Each row is a point. Any point is a mix of the corners, with weights that add up to 1. It lies inside the corners' shape when no weight is negative. Is each point inside? If not, which corners have a negative weight?

Corners:
(1): .42  .14
(2): -.26  -.42
(3): -.39  .20
Points:
.39  -.02 => outside (3)
-.53  -.05 => outside (1)
.37  .12 => inside
-.02  .15 => inside

Corners:
(1): -.39  -.02  .23  .34  -.03  -.25  .36  .39
(2): .12  -.32  .77  .16  -.30  -.08  -.39  .06
(3): -.30  -.19  -.42  .01  -.01  -.41  -.30  -.02
(4): -.73  -.24  -.27  -.19  -.31  .34  .09  -.08
(5): -.03  -.12  .17  .60  -.38  -.16  .88  -.33
(6): .58  -.10  .37  -.59  -.83  .09  -.17  .25
(7): .07  -.03  .10  .32  -.41  .08  -.37  .24
(8): .16  -.13  -.20  .18  .53  -.04  -.31  -.01
(9): .06  .55  -.22  -.81  -.55  .08  -.22  .05
Points:
.11  -.03  .01  -.06  -.39  .09  -.68  .24 => outside (1, 5)
.00  -.07  .29  .12  -.36  -.14  -.05  .22 => outside (4, 8)
.24  -.07  .19  -.23  -.54  .04  -.16  .19 => inside
-.01  .00  .42  -.09  -.67  .15  .21  .26 => outside (3, 8)
-.19  -.08  .03  .02  -.08  -.15  .09  .08 => outside (7)
.12  -.01  .31  .13  -.31  -.08  .19  .16 => outside (3, 4)
-.27  -.09  -.16  -.11  -.13  .12  -.06  -.01 => inside

Corners:
(1): -.26  .38  -.09  -.31  -.24  .10  .23  .03  .60  .44  -.08  .04  -.61  .11  .13  .10  .06  -.10
(2): .05  .30  -.01  .27  .11  .37  -.01  -.04  -.31  .00  .36  -.06  -.17  -.62  .31  -.07  .29  -.07
(3): .22  -.35  -.30  -.27  -.13  -.03  .22  -.08  .01  -.10  -.25  .05  .14  -.60  .11  -.36  .19  -.34
(4): .15  -.30  .06  -.13  -.03  -.41  .10  -.07  -.28  -.14  -.13  -.28  -.17  .01  .61  .14  -.19  -.26
(5): .36  -.25  .00  .06  .02  -.27  -.60  .06  .32  -.18  .17  -.04  -.03  -.64  -.19  -.18  .37  -.05
(6): .21  -.68  -.03  -.09  .41  -.50  .11  .04  .05  -.15  .08  .12  -.07  -.04  .31  -.28  .36  -.20
(7): .48  -.44  .11  .24  .18  -.18  .05  -.60  -.07  -.23  .00  -.03  .19  .06  .45  -.29  -.19  -.28
(8): .14  .48  -.33  -.09  .07  -.08  -.19  .01  -.07  -.47  .06  -.05  -.26  .14  -.11  .02  .24  .15
(9): .62  -.34  .11  .05  -.08  -.48  .26  -.46  -.29  .03  .18  -.25  .22  .01  .27  .08  .45  -.52
(10): -.23  .30  -.01  .25  -.29  .17  .20  .14  -.42  .03  -.10  -.24  -.38  .31  -.41  .18  -.04  .03
(11): -.25  .10  -.03  .13  .13  .15  .25  -.23  .08  .18  -.15  -.56  -.02  -.09  -.13  .21  .32  .29
(12): -.59  .94  -.20  .12  -.21  .09  .38  .70  .34  -.09  -.06  .02  .14  .09  -.24  .07  .01  -.07
(13): -.13  -.30  .20  -.38  .27  .37  .40  -.37  -.14  -.22  -.14  -.59  .12  .14  -.04  .19  .09  -.83
(14): .00  -.20  -.27  -.45  .04  -.37  -.49  -.17  -.15  .38  .43  -.01  .28  -.67  -.34  -.54  .06  -.16
(15): -.18  .42  -.21  .47  .08  -.22  .27  .13  -.15  -.26  .36  .62  -.13  -.56  -.41  .77  .01  .25
(16): .18  -.19  .43  -.77  -.26  -.20  -.55  -.07  .01  -.08  .23  .27  .15  -.30  -.17  -.33  .14  .16
(17): .11  -.44  -.09  -.09  -.28  -.31  .32  -.02  .08  -.33  .49  -.21  -.01  -.06  .13  -.04  -.17  -.18
(18): -.55  .12  -.63  -.13  -.51  .29  -.06  .28  .28  -.03  -.13  .00  .30  .39  .05  .11  .34  -.07
(19): .09  .40  -.25  -.04  -.06  .35  .11  .44  .10  .14  .11  -.01  .05  .14  -.25  .36  -.17  .26
Points:
-.07  .05  -.02  -.02  -.01  .05  .08  -.08  -.02  .02  .03  -.21  -.03  -.13  -.05  .05  .19  .05 => inside
-.07  .09  -.13  .01  .01  -.15  .08  .09  .00  -.06  .14  .08  .01  -.21  -.09  .06  .09  -.06 => inside
-.05  .14  -.18  .06  -.03  -.03  .18  .07  .02  -.04  .05  -.07  -.08  -.08  .02  .09  .10  -.11 => outside (16)
-.04  -.08  -.10  -.05  -.10  -.01  .11  -.01  .03  .00  .05  -.10  .06  -.10  .05  .01  .15  -.16 => outside (8)
-.15  .17  -.17  -.02  -.12  -.03  .04  .10  .04  -.07  .11  -.02  -.03  -.16  -.15  .03  .23  -.07 => outside (4, 7, 19)
.05  -.05  -.08  -.06  -.08  -.06  .22  .17  -.23  -.34  .16  .04  .06  .02  .07  .13  .10  -.21 => outside (1, 5, 7, 11, 14)
.00  -.01  -.12  -.57  -.27  -.06  -.03  .04  .32  .10  -.03  -.39  .02  .04  .00  -.04  .17  -.25 => outside (2, 6, 7, 10, 15)
-.08  -.06  -.13  .04  -.02  -.02  .19  -.06  -.03  -.17  .06  -.17  -.09  -.08  .08  .00  .05  -.23 => outside (9, 16, 19)
